Each point is reached from the start by the listed moves, each made 0, 1 or 2 times, or once backwards (-1), plus a little noise. Say if it took an odd or an even number of moves. Then give how often each move was made.
In the rows, zero is written as 128.

Moves:
(1): [135 105 110 106]
(2): [144 162 122  81]
Start: [142 136 115 137]
Points:
[171 202 103  43] -> even (0, 2)
[183 177  84  21] -> odd (1, 2)
[157  92  78  92] -> even (2, 0)

Moves:
(1): [146 125  90 128 141 125 159 104 131 155]
(2): [134 149 137 133 145 121 142 157 124 129]
(3): [141 127 144 129 107 115 137 114 127 136]
(4): [118 131 129 137 115 136 127 136 122 162]
(5): [135 123 119 125 147 119 120 144 144 141]
(6): [143 138 128 120 133 156 129 122 111 132]
(7): [106 135 138 107 131 124 156 124 123 143]
(8): [113 108 119 113 113 118 131 148 125 144]
(9): [125 150 105 127 121 152 128 134 158 125]
Start: [119 124 132 114 133 127 137 109  96 143]
Points:
[ 66 112 185  96 132  94 138 224  35 134] -> even (-1, 2, -1, 0, -1, 0, 0, 2, -1)
[ 34 166  75  88 158 147 167 184 183 249] -> even (0, 0, -1, 2, 2, -1, 2, 0, 2)
[179 182  50  83 175 176 243 114  78 174] -> even (2, 2, 0, -1, -1, 2, 0, 1, 1)
[ 62  95 203  33  69  72 184 131  80 158] -> even (-1, 0, 2, -1, 0, 0, 2, 2, 0)

Moves:
(1): [138 139 134 134 124 132 118 120 130 124 125 125 136 135 115 128 131 122
 136 137 129 115 127 126 131 126]
(2): [127 135 132 121 127 130 127 124 125 133 128 122 132 122 124 128 125 133
 131 127 132 128 119 133 125 121]
(3): [125 125 148 140 128 124 140 125 133 124 127 123 137 115 138 122 144 127
 129 131 125 115 131 117 136 133]
(4): [114 134 130 131 118 128 133 110 123 124 135 133 119 130 133 125 128 140
 122 133 126 120 126 129 124 135]
(5): [129 132 130 132 132 126 126 129 131 131 131 119 127 124 136 130 125 119
 127 123 123 116 117 129 132 127]
(6): [127 124 113 133 122 137 123 128 122 120 128 133 124 118 133 129 133 123
 126 127 137 121 126 129 125 129]
(7): [125 123 128 122 142 128 132 120 133 132 131 130 132 130 135 133 136 130
 122 125 122 130 136 134 124 123]
(8): [141 130 117 133 119 125 130 141 128 128 126 135 131 127 129 126 136 133
 126 124 116 129 132 138 129 125]
(9): [117 124 121 123 122 125 127 130 133 126 124 126 123 136 122 125 131 129
 131 125 130 126 124 129 124 131]
(10): [126 137 129 125 120 129 142 123 144 142 124 120 124 132 119 127 129 128
 128 138 136 132 146 130 143 132]
(11): [128 125 128 125 120 128 133 130 127 127 144 130 119 121 132 132 129 120
 127 120 131 129 133 126 134 129]
(12): [127 121 132 128 119 127 133 128 124 135 132 144 119 124 141 125 124 122
 148 128 125 124 131 130 133 132]
(13): [121 127 131 131 131 130 114 129 122 135 129 133 138 132 141 134 135 128
 124 121 123 133 131 135 129 129]
(14): [116 134 134 126 144 138 130 126 120 119 134 123 128 137 131 116 124 139
 130 132 132 134 121 138 136 121]
(15): [126 132 125 112 119 132 116 122 134 115 114 127 129 126 135 133 118 129
 132 129 118 134 143 131 132 133]
(16): [135 135 141 128 130 135 120 127 126 136 114 135 122 136 126 157 122 138
 130 116 130 130 127 126 137 133]
(17): [124 131 129 127 128 126 123 123 124 127 126 130 113 121 134 126 134 124
 128 127 127 135 139 127 130 130]
(18): [129 132 127 127 135 124 124 130 133 129 132 135 127 123 120 134 126 140
 137 133 137 137 136 128 130 132]
(19): [129 123 131 145 123 121 136 121 121 128 120 115 121 128 131 151 122 112
 141 120 130 131 121 139 135 130]
(20): [118 129 132 120 128 121 128 124 131 126 125 136 130 130 138 133 131 124
 120 132 132 131 125 130 132 121]
(21): [129 122 122 124 127 114 131 123 129 127 121 127 125 128 128 127 122 129
 127 119 138 123 134 136 136 123]
(22): [132 128 125 139 132 135 130 135 143 127 139 130 132 124 122 117 122 124
 134 124 132 130 129 125 122 119]
(23): [120 140 134 128 130 131 122 133 116 125 127 132 134 123 128 134 126 128
 133 130 121 123 137 124 119 130]
(24): [128 121 148 133 132 138 122 130 129 132 136 133 122 121 126 132 120 128
 127 125 139 128 128 145 125 131]
Start: [125 118 138 125 140 119 133 126 134 121 148 123 120 124 119 133 119 136
 129 125 133 127 127 115 130 136]
Points:
[153  91 144 118 113  38 138 136 156 105  95  71 110  72 154 249 120 129
 162  27 103 124 158 155 180 161] -> odd (-1, 1, 2, -1, 2, -1, 1, 2, 2, -1, 2, -1, 0, -1, 2, 1, 0, 2, 2, -1, 2, -1, 0, 0)
[160 157 188 138 105 138 111 111 154 153 178 144  81  83 131 152 112  73
 142 101 135  74 178 102 167 135] -> odd (2, 0, 0, 0, 2, 0, 0, 0, -1, 1, 2, 1, 0, -1, 0, 1, 2, -1, -1, 0, 1, 1, 1, 1)
[133 154 195 110 171 161  37 120 178 103 138 128 126 129 119 154  92 128
 170 110 129 164 127 137 147 111] -> even (2, 1, 0, -1, 1, -1, 0, 0, 1, -1, 0, 0, 1, 1, 2, 1, 2, 1, 0, 1, -1, 2, -1, 1)
[ 94 151  97 169  97 114 100 127  75  84 132 133 114  84 182 142 138 102
 184 111  60 120 128 142  90 139] -> even (0, 1, 0, 1, 1, 1, 0, 2, 1, -1, -1, 1, 1, 0, 1, -1, 2, 0, 2, 0, -1, 1, 2, -1)
[ 87 128 137 182 154 129 135 147 131  93 180 138 163 134 102  65 148 182
 147 136 154  86 103 171 115 114] -> even (1, 0, 1, 1, 0, 1, 0, 2, 2, 0, -1, 0, 1, 2, -1, -1, -1, 1, 0, 0, 1, 1, 1, 1)
[ 71 135 165 124 127 153  98 114  74 108 173 179 128 132 158 192 172 152
 143 106 114  54 103  59 109 169] -> even (1, 0, 1, 1, 0, 2, 1, -1, 2, -1, 2, 1, 1, 0, -1, 2, -1, 0, -1, 0, -1, -1, 2, -1)

Moves:
(1): [131 122 133 122 129 122 135 127 129 136 132 125 138 127 144 117 128 138
 128 118 116 137 117 129 129 139 131]
(2): [122 115 119 136 136 126 123 123 126 142 131 127 119 126 130 129 123 126
 131 132 137 131 123 137 127 134 130]
(3): [129 118 138 119 136 127 126 121 117 121 113 142 134 132 127 140 131 122
 124 134 138 124 133 130 126 129 138]
(4): [131 137 133 125 129 140 130 137 126 126 121 127 134 118 134 142 122 128
 128 135 137 128 133 133 129 141 127]
(5): [129 127 133 134 125 125 130 133 127 126 137 127 123 123 124 119 128 118
 129 127 131 132 122 127 122 131 127]
(6): [122 132 140 125 133 126 131 128 131 135 103 126 124 134 118 128 136 127
 136 136 126 129 130 130 121 120 126]
(7): [123 122 137 124 131 125 123 124 135 135 133 133 126 122 129 127 112 133
 127 134 129 125 125 123 126 128 131]
(8): [114 132 128 148 117 128 124 140 144 118 120 129 131 131 115 126 138 130
 125 137 129 116 126 130 125 115 119]
(9): [135 140 136 134 134 155 124 137 120 137 139 126 135 127 141 121 122 135
 121 119 129 132 123 118 131 123 125]
(10): [130 120 120 131 128 130 127 124 126 121 130 126 124 141 115 129 123 128
 121 131 125 133 136 121 126 130 132]
(11): [134 129 127 128 123 127 130 127 115 120 130 126 125 132 131 126 127 145
 127 123 125 139 133 124 119 121 129]
(12): [126 124 133 121 130 126 136 137 121 126 119 132 126 126 131 126 125 128
 123 128 133 134 137 127 124 128 126]
(13): [136 132 123 131 122 115 111 138 118 129 132 122 141 138 135 134 121 114
 121 122 122 118 117 125 125 135 120]
(14): [122 128 124 123 119 124 135 133 124 134 152 129 126 133 127 121 130 140
 116 137 119 127 127 133 120 126 141]
(15): [122 118 129 124 135 133 129 130 124 131 131 125 132 144 124 128 121 121
 135 134 133 124 121 118 135 121 122]
(16): [142 131 125 131 139 111 125 115 124 121 118 120 121 122 117 129 129 127
 131 125 120 135 134 136 135 132 128]
(17): [133 124 131 131 133 143 125 130 125 123 128 117 136 127 127 125 129 129
 131 119 133 127 134 146 122 122 126]
(18): [117 128 124 140 128 125 135 112 125 139 134 118 122 124 118 119 122 129
 131 130 118 132 119 136 128 126 123]
(19): [135 127 134 126 119 121 128 122 128 125 117 119 136 131 130 125 137 135
 124 128 124 121 137 127 124 130 131]
(20): [123 127 136 119 133 134 142 131 123 112 132 138 127 136 138 132 138 136
 115 133 129 113 154 132 116 139 134]
(21): [124 119 129 123 130 128 128 124 130 128 119 128 114 122 127 130 116 136
 125 133 126 119 124 133 133 130 132]
(22): [137 128 119 131 128 133 134 137 120 129 123 128 132 122 154 134 122 127
 127 135 114 129 136 131 127 120 145]
(23): [131 111 126 152 107 135 142 135 117 136 140 132 128 145 132 130 124 128
 129 118 124 140 131 138 136 135 133]
(24): [117 131 137 118 126 124 125 127 130 132 119 136 112 121 140 120 118 127
 125 129 133 135 130 124 134 133 137]
Start: [129 115 132 118 119 120 131 122 137 128 127 119 148 129 120 119 134 142
 130 136 129 112 133 127 126 122 128]
Points:
[220  94 113 197  88  76 165  74  60 160 180  90 182 153 156 107 116 137
 115  92   7 170 130 138 132 143 176] -> even (1, -1, 1, -1, 1, 0, 1, -1, 1, 1, 0, -1, 1, 0, -1, 2, -1, 2, 1, 0, -1, 2, 2, -1)
[140  89  77 132 215 112 143  61  92 148 109  83  74  91 101 114  62 129
 158 167 115 191 173 126 128  98 136] -> odd (-1, 2, -1, 0, 0, 0, 1, -1, 0, 2, 1, 2, -1, -1, 1, 2, 0, 2, -1, 0, -1, 2, -1, 0)
[175  64 106 139  80  52 132 150  77 160  54  91  95 151 154 118  96 128
 141  95  88 173 142 188 128 134 153] -> even (0, 1, -1, -1, 0, 2, -1, -1, -1, 0, 1, 2, 2, 0, -1, 1, 1, -1, 0, -1, 2, 1, 2, 1)
[173 120 192  93 171 129 130  90  87 145 102  96 190 112 184 122 111 161
 138  99 111 126 122 156 112 164 127] -> odd (2, 0, 1, 1, 0, 1, 1, -1, 1, -1, 1, -1, 1, -1, 0, 1, 1, 1, 0, 1, 0, 0, 0, 0)
[129  78 115  99 108  92 146 152  80 120 198  78 179 207 141  75  95 172
  79 147  68  98 132  71  53 100 118] -> odd (1, 0, -1, -1, 1, 0, 1, 0, 0, 2, 2, 2, 2, 1, 2, -1, 0, 1, 1, 1, 0, 1, -1, -1)
[ 97 146 160 119  70 173 183 184 119 106 116 162 167 158 176  98 191 215
  40 177 120  99 221 103  80  94 189] -> even (0, 0, 1, 0, -1, 0, -1, 2, 2, 1, 0, 2, -1, 2, -1, -1, -1, 0, 2, 1, -1, 1, 0, 1)
[101  73 202 115 176 153 128 112 173 130  72 115 154 114 127 111 153 162
 109 165 143  38 135 161  58 151 138] -> even (2, 2, 1, 0, 2, 2, 1, 1, 1, 1, -1, -1, 0, -1, -1, -1, 1, 0, 1, 2, 2, 0, -1, -1)
[136 114 193 123 135 168  83 195 124 143  46  91 163 115 141 141 113  81
 136 137 191  50 123 162  95 125  94] -> odd (-1, 1, 0, 1, 2, 2, 0, 0, 1, -1, -1, 1, 2, -1, 0, -1, 2, -1, 1, 0, 2, 0, 0, 0)

Moves:
(1): [141 122 142 125 127 117 111 130 137 127 127 133 122 137 135 147 126 119
 133 131 131 119 133 128 123]
(2): [126 126 118 131 125 126 123 125 129 132 120 121 138 129 126 121 120 126
 113 118 131 132 133 131 141]
(3): [106 153 119 134 133 133 111 120 112 127 106 137 133 125 135 114 135 125
 142 132 137 126 125 139 151]
(4): [132 133 122 135 128 127 140 135 136 143 117 128 127 133 141 121 128 121
 135 134 135 118 126 118 133]
(5): [119 133 135 131 124 128 133 140 137 128 128 122 130 131 128 128 128 131
 138 128 126 135 132 117 128]
(6): [130 115 141 125 136 128 130 121 134 147 139 127 126 133 135 123 128 137
 139 122 113 119 153 130 111]
(7): [135 129 136 126 136 143 147 127 140 142 120 122 123 133 118 137 142 139
 141 116 119 133 120 126 134]
(8): [119 124 129 128 135 126 120 128 110 132 137 124 122 121 126 134 120 136
 126 123 124 127 122 109 128]
(9): [121 122 126 123 134 127 132 118 131 122 123 117 122 125 133 126 120 126
 122 129 132 134 118 122 123]
(10): [128 128 127 128 139 121 135 127 133 128 138 134 140 119 131 121 124 134
 134 125 134 125 125 117 131]
(11): [121 125 133 115 140 128 132 134 145 106 141 129 118 151 130 132 121 134
 136 106 125 113 141 119 127]
(12): [130 135 126 112 134 117 128 133 129 147 137 127 116 113 118 144 128 137
 132 125 126 127 126 113 112]
(13): [134 129 131 131 125 128 120 125 128 130 138 122 135 127 118 125 146 135
 130 135 127 111 135 121 128]
(14): [124 137 128 132 132 129 131 120 128 136 125 124 119 140 131 123 130 142
 128 126 125 144 134 121 131]
(15): [122 127 131 124 128 137 116 123 139 151 127 124 137 142 132 142 131 125
 110 119 130 125 133 137 109]
(16): [126 124 127 119 140 145 117 123 110 125 135 131 122 131 130 123 124 118
 144 139 133 141 128 125 140]
(17): [125 120 127 126 135 119 119 130 130 130 131 130 123 123 122 135 115 141
 115 140 132 113 115 132 133]
(18): [127 126 130 128 126 131 116 126 133 139 130 124 127 130 126 125 126 133
 132 123 127 121 116 132 129]
(19): [123 117 137 120 132 126 116 130 133 141 113 132 127 134 130 113 134 121
 122 116 141 138 131 122 128]
(20): [141 126 153 123 133 124 141 120 130 145 135 121 124 125 140 120 121 117
 117 121 129 118 148 127 126]
(21): [140 132 129 150 122 119 127 140 119 120 133 118 122 127 116 131 139 121
 149 133 141 122 122 136 124]
(22): [124 126 126 129 123 124 130 126 133 136 138 127 126 114 140 141 132 132
 115 123 127 126 130 135 124]
(23): [130 136 124 148 131 135 123 126 145 134 119 124 121 133 113 132 136 132
 114 117 118 129 122 134 129]
(24): [133 133 133 135 114 144 131 124 136 122 130 140 121 126 120 124 130 143
 137 121 131 110 146 129 130]
Start: [138 134 118 130 129 153 115 131 120 124 139 139 122 124 139 128 123 140
 133 124 138 146 119 130 122]
Points:
[ 68 178  48 148 178 173   9 155 132 217 141 132 130 136  88 102 135 180
 138 101 167 106 104  60 173] -> odd (-1, 2, 1, 2, 1, 0, -1, 1, -1, 1, 1, 2, 2, 0, 1, 2, 1, 1, 1, -1, 0, 0, 2, 0)
[130 162 158 195  96 130  23 161 138  76 192 114  70 180 116 202 132 182
 146 136 123 103 107 136 128] -> odd (2, -1, 0, -1, 2, -1, -1, 1, -1, -1, 1, -1, 1, 2, 0, 0, 1, 2, -1, 0, 1, 1, 1, 0)
[100 190 119 119 175 117  65 165 126 140  94 116  49 122 101 249 135 147
 148  77 139 170  61 130 152] -> even (2, 1, 2, -1, 1, -1, 2, 1, 0, -1, 1, 2, -1, 0, 0, 0, 1, -1, 0, 0, 1, 1, 1, -1)

Moves:
(1): [121 123 138 136 132 117 130 137 127 131 133 133 132 135 139 125 132 133
 136 126 121 132 127 133 122 126 130]
(2): [125 126 127 123 121 132 122 128 127 127 121 132 133 125 134 128 117 129
 130 137 133 141 132 126 134 124 132]
(3): [137 138 128 135 124 130 129 138 126 133 135 125 135 134 139 127 139 128
 126 133 123 113 131 133 122 117 131]
(4): [129 133 132 121 128 132 122 123 126 129 120 123 132 133 138 127 123 132
 136 131 120 129 129 133 126 125 126]
(5): [130 121 122 131 123 120 124 127 124 127 131 131 127 129 126 125 130 129
 127 127 124 134 126 136 131 130 119]
(6): [126 131 125 129 133 130 131 137 120 127 134 128 133 132 131 127 130 126
 126 136 128 123 118 128 124 127 128]
(7): [127 131 125 122 117 121 122 138 128 119 125 140 141 132 127 124 128 118
 125 129 137 126 134 132 129 114 127]
(8): [113 132 131 122 128 139 120 124 130 129 134 129 134 126 129 127 128 127
 129 125 126 131 126 129 136 121 118]
(9): [128 123 128 126 132 137 111 123 113 121 134 117 138 126 139 134 137 142
 130 142 120 120 125 119 127 117 123]
(10): [134 136 128 128 123 131 123 130 134 125 131 126 126 124 131 125 128 128
 127 136 137 122 128 129 132 126 122]
(11): [126 136 125 125 129 125 128 125 125 132 130 118 125 124 136 125 127 132
 126 126 127 123 132 128 130 132 139]
(12): [133 119 122 130 133 133 148 118 124 128 136 136 114 143 123 131 132 135
 129 116 139 128 127 127 111 131 127]
(13): [135 114 127 131 134 125 122 134 128 129 126 120 121 128 124 128 124 118
 127 127 119 135 132 127 123 137 126]
(14): [143 128 141 122 129 135 125 129 119 137 123 127 115 130 133 135 129 128
 134 133 127 133 123 128 127 125 138]
(15): [134 128 127 128 138 118 123 127 124 132 118 124 127 134 138 107 127 130
 132 123 117 117 124 125 128 130 124]
(16): [125 127 129 132 124 138 128 120 128 124 137 134 133 128 120 128 121 137
 139 118 114 124 129 131 125 128 117]
(17): [124 125 132 127 135 144 130 125 129 119 139 129 131 130 127 134 134 136
 117 120 129 131 134 128 129 132 129]
(18): [135 123 126 138 123 132 128 128 120 123 122 126 122 133 130 123 129 127
 122 125 141 121 126 130 125 129 111]
(19): [133 131 135 131 122 131 126 125 133 131 119 134 126 122 127 112 128 118
 129 126 128 138 134 126 125 140 126]
(20): [128 135 136 132 138 137 133 153 136 129 127 131 128 153 104 135 126 111
 134 122 126 138 134 121 116 133 137]
(21): [122 121 134 131 134 139 118 125 128 131 133 132 123 120 126 137 129 138
 119 132 123 135 129 120 120 137 125]
(22): [137 134 113 121 133 136 121 142 140 121 121 114 121 127 127 126 127 120
 120 110 123 118 121 116 128 140 126]
(23): [133 122 127 133 133 131 116 133 125 129 124 130 126 133 129 130 132 122
 132 129 133 125 119 133 130 131 117]
(24): [127 127 123 127 125 127 131 126 127 122 125 129 115 123 134 133 135 131
 119 135 136 123 130 128 133 124 137]
Start: [125 134 133 136 130 131 135 130 127 125 130 124 126 127 117 113 137 128
 125 127 122 140 135 135 134 131 134]
Points:
[163 105 101 177 100 112  93 188 151 100 103 143 112 165 103  67 122  71
 159  54 117 121 102 180 140 144  14] -> odd (2, 0, 0, 0, 2, -1, 1, 1, -1, 1, -1, 0, 1, 0, 0, 2, -1, 2, 0, 0, -1, 2, 2, 0)
[107 187 184 127 161 249 111 140 121 144 167 118 122 134 160 127 166 143
 117 147  85 141 151 124 123 144 185] -> even (0, 1, 2, 1, -1, 2, -1, 2, 0, 0, 2, 0, 0, 1, 0, 1, 2, -1, 2, 1, 1, 0, 1, 2)
[111 114 119 149 108 158  86 194 123  98 176 166 173 142  78 153 141 102
  74 188 176 186 160 148 133 108 103] -> even (-1, 2, 1, -1, 2, 1, 2, 0, 0, 2, 0, 0, 1, -1, -1, -1, 1, 0, -1, 1, 2, -1, 1, -1)
[116 127 170 133 143 166 173 150 131 153 153 152  51 104 129 136 134 133
 108 114 105 194 149 105  83 190 231] -> even (2, 1, 0, -1, -1, 2, 0, 0, -1, -1, 2, 1, 1, 2, -1, 1, 0, -1, 2, 0, 2, 1, -1, 2)
[147 140 220 184 154 179 144 236 113 155 167 146 111 210 118 123 166  82
 117 160 133 172 141 152  77 115 128] -> odd (2, 0, 2, 0, 0, 2, 0, 2, -1, 2, -1, 0, 2, 2, 0, -1, 1, 2, 0, 2, 1, -1, -1, 0)
[115 112 125 187 122 111 181 141  93 130 150 160 102 211 128 105 198 122
 120 124 155 122 134 176  86  88  88] -> even (1, -1, 2, 1, 2, 0, 0, 2, 0, -1, -1, 2, 0, -1, 0, -1, -1, 2, 0, 1, 0, -1, 0, 2)
[187  84  68 135 119 101  90 195 100  68  76  83  70 176 125 123 157  76
 106 117 164 132 134 131 114 133 115] -> odd (1, 0, -1, 1, 2, -1, 2, -1, 2, 0, 1, 1, 2, 0, -1, -1, -1, 2, 0, 1, -1, 2, 1, 2)
[160 154 137 144  73 109  89 162  95 139  65 166 165 128 166  84 152  81
 131 219 153 151 137 166 151  92 138] -> even (-1, 2, 2, 1, 1, 1, 1, -1, 0, -1, -1, -1, -1, 0, 0, -1, -1, 0, 2, 0, 0, -1, 2, 1)
[125  98 126 127 101 142 105  68  90 115 145 123  73  89 153 103 173 162
  87 125 129 142 152 144 140 118 104] -> odd (0, -1, 0, 0, 2, -1, 1, 2, 1, 0, 1, 1, 1, 1, 0, 0, 0, 1, 1, -1, 1, 0, -1, 2)
